Each row is a point. The window is the flat piece filled in between its corners: a triangle in 3 columns, a solid with four corners in 4, and so on. A path goes straight from each point to the next, and from the last back to the first. List the points from which the path goes on through the window.
(in the rows, 128 means zero)

Window (4 x 4):
[[165 122 124 127]
 [ 77 182 123 167]
 [126  73 178  58]
 [ 91 128  34 175]]
Path:
(1): [ 62 214  87 131]
(2): [117 190  82  91]
(3): [110 140 101 186]
(4): [101  64 173 144]
(5): [137 151  86  81]
(6): [178 189 105  96]
(7): [100  54  94 151]
(8): [157  76 148 128]
(9): [168 145  97  78]
(10): [160 156  91 121]
(11): [124  98 115 150]
(12): [108 125 164 199]
Through the window after points: 4, 10, 12

Window:
[[207 174 121 141 106  94 175 171]
 [ 91 113  91 154 131 123 155 148]
 [133 165  65  74 135  55 106 149]
 [159   7  94 128 107 171 120 113]
 [137 171 144 128 146 111 193  74]
 [127 173 152 135 160 177 143  64]
 [104  68 156 206 201 135 172 143]
 [146 150  83 149 113  65 117 126]]
Path:
(1): [186 145  44 180 144 135 148 107]
(2): [124 122 126 116 129  69 138 151]
(3): [ 81  99 161 135 115 113 115 136]
(4): [182 142  95 175 159 102 179 146]
(5): [228 137  77 158 160 143 180 112]
(6): [117 138 137 144 115 106 157 134]
(7): [132  98 141 146 133 125 134 119]
(8): [131 119  81 144 174 139 154 120]
(9): [208 104  60 140 170 135 153 123]
(10): [105  86 111 127  91 108  95 141]
(11): [136 126 157 152  80  74  59 129]
(12): [179 131  95 132 149 124 184 136]
Through the window after points: 3, 7

Window:
[[134 194 118 155 184 125 146 146  67  88 146]
 [134 132  74 116 154 171  53 104 208 175 123]
 [ 66 194 201 115  84 167  15 199  81  81 150]
 [ 63 163 131 160  93 142  91 160  82 126 198]
 [ 92 171 109  76 154  45 135 147  94  90 161]
 [ 56 125 143 137 226  74 146 142  83  95 132]
 [163  80  87 110 120 219 105 109 204 105 166]
 [148 118 107 140 105 147 100  42 249 126 114]
 [ 78 150 121 104 162 121 182 144  67 134  91]
 [146 129 106 138 141 159 141 150 248 145 137]
 [152 117 153 126 173  73 156 146  70 144 145]]
Path:
(1): [148 200 207 117 193 200 144 139 149 146 181]
(2): [125 118 115 151 139 114 123 140 107 129 138]
(3): [ 92  88  92 162  36 116 103 160 104  60 130]
(4): [100 162 157 110 162 151  86 143 151 147 157]
(5): [101 159 142  79 161 153 148  95 146 128 172]
(6): [120 133  89 149 137  89 132 186 141 119  97]
(7): [ 86  94 100 184 138 109  86 190 115  87  96]
(8): [115 183 162  77 152 157 102 127 127 116 150]
(9): [ 96 180 181  69 134 207 112  87 163 147 147]
(10): [108 117 102 164 136 101  67 175 120  85 136]
(11): [130 133 105 137 139 134  92 145 140 115 132]
(12): [ 72 214 166  89 145 151  91  97 178 145 210]
(13): [ 62 164 150 138 131 165 136  70 148 117 219]
(14): [124 130 107 138 119 143  95 151 132 119 142]
(15): [117 141 104 147 114 127  95 143 135 114 131]
(16): [ 93 156 139  86 185 169 113 107  93 140 168]
Through the window after points: 5, 9, 13

Window:
[[ 69 148 110  96  71 133 190 170 108  86 129 112 156 186]
 [144 160 163 149 122 165  73 134 178 105 118  94 201 176]
 [149  79 164 153 193 150 102 100 115 116 130 144 116 182]
 [ 82 152  72  66 123 106 166  94 129  78  99 152 141 150]
 [116 144 143 161 160 188 100 103 131 149 146  73 119 110]
 [172  99  99 118 181 178  99 136 114 120 158  51 153 136]
 [141  91 108 170 121 168  89 112 101 136  92  89 148 130]
 [131 118 164  72 100 112 124 121 166  81  87 131  88 119]
 [111 153 171  89 123  90 147 106 108  99  85  87 165 147]
 [ 78 115 116 104 147  58 160 165 151 142  77 163 119 157]
 [140 104 141 197 158 124  34 113 128 105 169  69 136 158]
 [148  87 143 119 130 174  55  82 129 165 180  73 163 159]
 [ 85 160 179  21 131 119  62 131 120  89  45 144  90 139]
 [145 165  89 103 118  88 169 128 104 133 108 140 100 192]]
Path:
(1): [ 90 111 104 104 118 152 119 148 128 166  65  74  91 189]
(2): [115 153 128 124 128 194 126  60 141 136  94  42  99 208]
(3): [129 114 140 147 155 120  83 139 115 121 157 116 165 118]
(4): [143 181 140  89 145 155 141 179  87  92 109 126 177 109]
(5): [103 108 138 111 118 123  97  83 161 128  95 111 115 183]
(6): [127 126 124 102 126 124 125 100 176 110 102  75 118 176]
(7): [110 110 134 120 140 145 116 146  33 122 140 162 128 116]
(8): [115 122 133 112 129 132 101 121 124 101 121 137 138 115]
(9): [150 142 139  88 122 131 162 130 155 123  99  47  85 207]
(10): [109 148 146 125 131 144  97 104 166  67 113  58 132 249]
(11): [149 113 130 132 134 154  95 122 107 142 137 115 150  99]
(12): [162 147 143 119 153  84 138 105 115  73 161 154 176 122]
Through the window after points: 8, 12

Window:
[[169 145  72  93 136 150 119  68  93  78 118 162  86 135]
 [110 111 129  56 153 213  87  82 150 135  97 166  80 158]
 [ 82 134 103  27 118 128  38 142 157 103 113  97 159 171]
 [129 139 136  15 198 200 143  77 106 168 152 158 136  85]
 [ 70  86 116  84  98  69  15 142 188  97  99 103 133  86]
 [149  90  77 202  87 121 137 174 118 106 103  76 169 103]
 [146 180 164  65 173 153 122  79 114 221 153 187  94 159]
 [165  86 144 184  81 142 115 148  59  49  99 131 202  87]
 [117 114 149  91 203 155 141  43  95 147 159 143 114 164]
 [ 85 144 150 110 107 158 148  78 158 168 201 164 176 113]
 [141 190 208 131 159 156 167 102 180 153 212 120 116 124]
 [121 136 100 115 142 134 174 112  70  62  32 164  96 143]
 [ 79 172 119  60 133 171  65  63 103 150  95  96  98 126]
 [138 143 101 164 178 157 112 105 119  89  95 168 178 110]]
Path:
(1): [131 161 118 170 159 172  70 140 124  91 168 158 121  88]
(2): [101 141 122 130 178 163 100 146  87 127 137 124 135 150]
(3): [155 108  97  81  69 123 124  86 156  91  76 134 133 110]
(4): [106 145 166  92 111 154  92   7 139 122  67 122 170 143]
(5): [126 132  86  91 183 158 121 144  76 133 173 140  70 123]
(6): [ 92 134 110  93 146 169 104 101  95 119 129 140  93 142]
(7): [163 154 185  72 162 149 120  33 180 166  89 115 159 122]
(8): [134 122 114  90 164 135 157  63 116 133  52 156 186 154]
Through the window after points: 2, 4, 6, 8
